Each wall is flat, endless, passes through zero and stands at right angles to its row. A trip goes straight from one point to another. List the walls that it crosses, first one first.

Walls:
(1): [ -8 -40  11]
(2): [ 6 14 -6]
(3): [ 27 -21  15]
(4): [-38  63 -23]
(5): [ 12 -31 -33]
(6): [-10 -45  62]
Trips:
[23 35 23] to [-45 -59   4] -> 6, 4, 2, 1, 5
[ 1 36 34] to [ 21 -47  16] -> 3, 4, 2, 1, 5
[-3  9 10] to [-21 -63 -34] -> 2, 1, 4, 5, 3
[-94 -21  36] to [-69 -19  -4] -> none
[-59 -39  23] to [-79  54  62] -> 4, 1

Walls:
(1): [  5 -21  25  34  -4 -13  37 -28]
(2): [ 16   9  36   1 -56 -14  28 -30]
(3): [ 45 -14 -12  -3   1 -27   9 -34]
(4): [ 41 -49  58 -12 -13 -26 -29  32]
(5): [-43  13 -10  73  35 -25  24  23]
(6): [-27  10 -63  10  33  28 -14  28]
(7): [ 20  63 -23  38  19  46  39  26]
(8): [ 40  21   4  23 -42 -48  43 -29]
(9): [ 20 -29 -20 -15  51 -24  12 -61]
Trips:
[ -8   2 -68   6  41  10  33  48] to [-33  16 -30  89  -6  23  -6  84] -> 9
[-11  37  25  24 -29 -55 -36 -33] to [  7  18  27 -33 -41  19  34  -4] -> 5, 3, 7
[-42  -3 -57  91  40 -28  -4  52] to [ 27  16   5  -1 -23  20  51  18] -> 8, 2, 6, 3, 5
[ -2  47   8 -21  26  -4  43  39] to [-11  22  15  83 -34  30 -20  15] -> 2, 1

Walls:
(1): [-15  29   7  -1  12  26  10 -14 -63 -34 -36   3]
(2): [ 15 -12  73  52   8 -16  31  -8 -25 -60  59 -27]
(3): [  5  -6  43 -52  12  61   2   1  29  -9  -8   1]
(4): [-42  -5  51 -42  16 -56   0  11  18  89  11 -47]
(5): [ 60 -34  95 -35 -12 -72  17 -12  39   8 -19  29]
Trips:
[ 29  19 -10  -7   8 -53 -47   5 -52  19 -19 -28] to [ 26  -7  43  87  81 -10  30  14  58  -2  -5  -3] -> 2, 1
[ -2  17 -60   0  18  73   6  27 -48  23  15  -7] to [-28  29 -21  -2  33 -15  30  56 -50  16 -42 -14] -> 3, 4
[ 44 -13   3  13 -26  16  13 -16  -3 -41 -20 -23] to [ 29  28  46  34 -31 -28 -40  29  16 -16  -5  33] -> 3, 1
[ 14  -6 -16 -10  23   1 -27  -1  13   3 -30  18] to [-28 -63  34 -15 -19  16   9 -11 -16   1  29  21] -> 4, 2

Walls:
(1): [ 17   8 -14 -18  45 -30   7  33   0 -15  33  36  14  33   2 -15  35 -31
  -1   3]
(2): [-37  32   0 -32  26 -17 -25  11 -15  -9 -42  37 -24  77  15   3  37  13
 -43  10]
(3): [  6  24  26  -9 -24  25  61  32 -14  -2   2  44   9  21  -8 -21 -11 -31
  23  34]
(4): [-38  29   6  84  -8  23  -9  -9 -36  12 -16 -16  14  32   6   4 -41  17
  12 -17]
(5): [ 20  -5  43  38  18 -24 -16   2  32 -11 -16  -7   7 -14 -55 -11 -44  42
 -13 -16]
(6): [ 40   7  -8   7  52 -29  59 -25  30   2 -28  36 -58 -26  -1 -39 -44 -15
  -9  23]
(7): [-26 -15  27  38 -24 -28  44  37   1  52 -18 -48 -33   5  28  -2  39  33
   2   9]
(8): [-19 -34 -16 -32 -51   2 -31 -25   2   6 -40  41  29  19  -1  -9  28   4
 -15 -14]
(9): [ -6 -29  30 -29 -18 -29  -4 -55 -17  -1  18 -49  17 -64 -26 -19  15  27
 -29   7]
Trips:
[-22 -39  17   5  -5  33  45 -29 -12 -52  -7 -12 -17  13 -34 -10 -36  29
 -36  23] to [-21   9 -20  15  67 -95 -11   5 -50 -16  30  13  30 -48  -8  48   4  16
  24  28] -> 3, 1, 4
[  7   6  44  -4  -3 -28  23 -12 -39 -66  -2   2  -1  -2 -14  20  50 -39
 -16  17] to [-28 -31  15  -1   4  44  -5  32  10  17  13  64   2  10 -14  27 -12 -36
  14  38] -> 8, 9
[-58  -1  11  10 -32  -8  -1  33 -58  12 -21  10  27  39 -13  17   6 -37
  31  -8] to [ 23  12  71  -7  28   8 -25  13  19  -6 -20  66   1   6  39 -61  24  18
 -20   1] -> 5, 6, 4, 7
